Every row gives one point. To make a cloud, some directions were put in groups of two or more. Within a group, all points are equally far from the middle, so they leave a hole (a ring in 2 directions, a hollow ball in 3). The other directions are filled evenly. Then the cloud was stretched, turned, moved and blurred a little. How many holes are there, and how many directions does each take, smallest first?

Cloud (14 x 2):
[[-0.07 -0.24]
 [ 0.31  0.32]
 [-0.01  0.41]
 [ 0.21  0.38]
 [-0.13  0.36]
 [-0.08  0.39]
 [ 0.42  0.13]
 [-0.13  0.36]
 [-0.21  0.28]
 [ 0.05 -0.28]
 [ 0.35  0.28]
 [-0.17  0.33]
 [ 0.43  0.01]
 [ 0.40  0.19]]
Holes: 1 (2)

Cloud (20 x 3):
[[-0.06  0.26  0.33]
 [ 0.22  0.04  0.06]
 [ 0.13  0.11 -0.49]
 [-0.30 -0.27 -0.02]
 [ 0.25  0.06  0.36]
 [ 0.01 -0.51  0.12]
 [-0.28  0.02  0.18]
 [-0.07  0.12 -0.40]
 [ 0.29 -0.06  0.34]
 [-0.43  0.61 -0.29]
 [-0.25  0.16  0.38]
 [ 0.02 -0.23  0.26]
 [-0.33  0.04 -0.22]
 [-0.24 -0.32  0.03]
 [-0.02  0.18  0.43]
 [-0.44  0.12  0.36]
 [-0.47  0.17  0.04]
 [-0.24  0.05 -0.48]
 [-0.51  0.50 -0.26]
 [-0.17  0.03 -0.28]]
Holes: 0

Cloud (27 x 4):
[[ 0.15 -0.09  0.38  0.31]
 [ 0.29  0.19  0.35 -0.16]
 [ 0.21  0.16  0.10  0.41]
 [-0.38  0.42 -0.29  0.02]
 [-0.17  0.35  0.24 -0.47]
 [-0.36 -0.07  0.47  0.14]
 [-0.47  0.04  0.07  0.36]
 [-0.09 -0.37  0.04 -0.26]
 [ 0.32  0.11  0.26 -0.25]
 [ 0.20 -0.03  0.37  0.29]
 [-0.41 -0.03  0.02 -0.43]
 [-0.39  0.34 -0.33 -0.11]
 [ 0.16  0.29 -0.36  0.10]
 [-0.04  0.51  0.36  0.04]
 [ 0.03 -0.19  0.44  0.24]
 [ 0.13  0.36  0.32 -0.29]
 [-0.03 -0.26  0.46  0.04]
 [-0.36  0.35  0.45 -0.15]
 [ 0.16  0.26 -0.18 -0.41]
 [-0.40  0.50  0.15  0.20]
 [ 0.21  0.30  0.35 -0.19]
 [-0.26 -0.26 -0.29  0.03]
 [ 0.06  0.37  0.29 -0.37]
 [ 0.10 -0.07  0.13  0.48]
 [ 0.29 -0.19 -0.01 -0.27]
 [ 0.19  0.24 -0.28 -0.33]
 [ 0.32  0.07  0.12 -0.33]]
Holes: 2 (2, 2)

Cloud (78 x 8):
[[ 0.10 -0.35  0.15  0.10 -0.57  0.14 -0.36 -0.03]
 [-0.03 -0.26 -0.12  0.26 -0.34 -0.23 -0.54 -0.07]
 [ 0.33  0.21 -0.13 -0.32  0.19  0.33 -0.32 -0.21]
 [-0.19  0.16 -0.24 -0.14  0.05  0.12  0.69  0.17]
 [ 0.54 -0.15 -0.30 -0.26 -0.26  0.04  0.24  0.23]
 [ 0.34  0.05 -0.56 -0.05  0.05 -0.10 -0.31  0.16]
 [-0.20 -0.47  0.22  0.09 -0.21  0.45 -0.01 -0.31]
 [-0.44 -0.12  0.08  0.26 -0.16 -0.42  0.31 -0.09]
 [ 0.13 -0.51 -0.39 -0.06  0.06  0.20  0.12  0.27]
 [-0.12  0.14  0.20  0.22  0.32  0.25  0.16 -0.53]
 [ 0.20 -0.13 -0.30  0.46  0.23 -0.18  0.25 -0.49]
 [ 0.02  0.17 -0.44  0.34  0.28  0.36 -0.22 -0.06]
 [ 0.22 -0.45  0.23 -0.16  0.34  0.02  0.06 -0.46]
 [ 0.16  0.09 -0.19  0.56 -0.27  0.38  0.14 -0.37]
 [ 0.00 -0.39 -0.34  0.31 -0.33 -0.10 -0.40 -0.23]
 [-0.05  0.37  0.32  0.17  0.21 -0.21  0.24 -0.25]
 [ 0.15 -0.23 -0.26  0.34  0.55 -0.02 -0.18 -0.08]
 [-0.06 -0.33 -0.41 -0.29  0.29 -0.26 -0.22  0.00]
 [-0.18  0.28 -0.24  0.37  0.29  0.06 -0.22 -0.30]
 [-0.24  0.29  0.02 -0.36 -0.19  0.02 -0.19 -0.56]
 [ 0.42 -0.08  0.14 -0.12  0.19  0.18  0.43 -0.52]
 [-0.30  0.18 -0.42 -0.31 -0.18  0.15 -0.09  0.34]
 [ 0.32  0.05 -0.29 -0.07  0.38 -0.27  0.43  0.21]
 [-0.23  0.05 -0.45 -0.38 -0.50  0.25 -0.17 -0.14]
 [ 0.01 -0.38 -0.33 -0.22 -0.55  0.11  0.28  0.16]
 [-0.25 -0.28  0.08 -0.57  0.27  0.13  0.01  0.00]
 [-0.19  0.28 -0.34  0.34  0.19 -0.14  0.05 -0.44]
 [-0.12  0.36  0.06  0.24  0.42  0.12 -0.19  0.14]
 [-0.23  0.13  0.09  0.21  0.33  0.52 -0.13 -0.11]
 [ 0.20 -0.33 -0.01 -0.48 -0.12 -0.09  0.33  0.30]
 [ 0.01 -0.51 -0.42  0.25 -0.14  0.19 -0.32 -0.08]
 [-0.19 -0.16 -0.30 -0.49 -0.20 -0.39 -0.25 -0.22]
 [-0.02 -0.55  0.19  0.22  0.35  0.11 -0.08 -0.20]
 [ 0.15 -0.37 -0.20  0.34  0.50  0.09 -0.12  0.01]
 [-0.05  0.16 -0.23  0.30  0.06  0.25  0.62  0.17]
 [-0.29 -0.36  0.22 -0.26  0.14  0.10 -0.22 -0.47]
 [ 0.10 -0.39 -0.42 -0.36  0.18  0.08 -0.23  0.11]
 [-0.35 -0.23 -0.04  0.15  0.03  0.03  0.31  0.45]
 [ 0.36 -0.30  0.00 -0.31 -0.07 -0.34  0.52 -0.30]
 [ 0.28 -0.44  0.12 -0.37  0.30  0.00  0.33 -0.18]
 [ 0.21 -0.43  0.24 -0.27  0.41  0.10  0.00 -0.14]
 [ 0.08 -0.56  0.16  0.28  0.23  0.22  0.04  0.04]
 [-0.31  0.08  0.03  0.22 -0.63  0.10 -0.30 -0.01]
 [ 0.07 -0.32  0.13  0.16 -0.61 -0.02 -0.37 -0.17]
 [ 0.04  0.28  0.16 -0.24 -0.50  0.12  0.50 -0.31]
 [ 0.40  0.27 -0.34 -0.16 -0.40  0.12  0.44  0.04]
 [-0.51  0.21  0.02  0.22  0.25 -0.23  0.18  0.04]
 [-0.25 -0.27 -0.02 -0.51  0.17 -0.32  0.35 -0.16]
 [-0.39 -0.39  0.04  0.20  0.28 -0.06 -0.28 -0.18]
 [ 0.18 -0.20 -0.52  0.15  0.01 -0.35 -0.25 -0.36]
 [ 0.10  0.45 -0.04 -0.27 -0.40  0.08 -0.21 -0.40]
 [-0.29 -0.29  0.45 -0.16  0.04 -0.08  0.32 -0.28]
 [-0.19 -0.27 -0.17 -0.27 -0.40 -0.11  0.64 -0.12]
 [ 0.12  0.17 -0.32  0.09  0.52 -0.15  0.43  0.04]
 [ 0.36  0.39 -0.05 -0.36 -0.07 -0.11  0.43  0.17]
 [-0.16 -0.36  0.30  0.09 -0.51  0.04  0.13 -0.45]
 [ 0.29 -0.43 -0.37 -0.17  0.20  0.16  0.21  0.20]
 [ 0.01 -0.18 -0.39 -0.28  0.04 -0.52 -0.24  0.04]
 [-0.07  0.06 -0.05  0.44  0.35  0.48  0.21 -0.17]
 [-0.27  0.06 -0.08  0.32  0.11  0.50  0.23  0.26]
 [ 0.45  0.20 -0.35 -0.14 -0.47 -0.07  0.35 -0.36]
 [ 0.42  0.17 -0.10 -0.24 -0.14  0.00 -0.37 -0.49]
 [ 0.09 -0.11  0.07  0.22  0.21 -0.46 -0.42  0.02]
 [-0.20 -0.46 -0.02 -0.45  0.08  0.31  0.11 -0.38]
 [-0.20  0.35  0.37  0.13 -0.20 -0.06  0.28  0.20]
 [-0.32  0.22  0.31 -0.06  0.19  0.22 -0.09  0.28]
 [-0.32 -0.01 -0.24  0.04 -0.30  0.06  0.07  0.54]
 [-0.14  0.16 -0.37 -0.15 -0.29  0.34  0.36  0.33]
 [ 0.37  0.38  0.20  0.11 -0.26 -0.24 -0.19 -0.03]
 [-0.38  0.04 -0.03 -0.48  0.22 -0.04  0.31 -0.38]
 [ 0.24 -0.26 -0.08 -0.37 -0.50 -0.29 -0.16 -0.48]
 [-0.12 -0.50 -0.12 -0.37  0.01  0.04  0.52 -0.21]
 [ 0.35  0.13  0.33 -0.06  0.23 -0.09  0.46 -0.25]
 [-0.49  0.04 -0.04  0.29 -0.28 -0.36  0.10 -0.29]
 [ 0.14  0.16  0.33  0.05  0.18  0.29  0.49 -0.24]
 [ 0.10  0.41 -0.35  0.36 -0.39  0.04 -0.09  0.12]
 [ 0.12  0.03 -0.29  0.38  0.29  0.11  0.60 -0.21]
 [-0.38 -0.29  0.12  0.09  0.02  0.45 -0.30 -0.24]]
Holes: 3 (2, 2, 4)
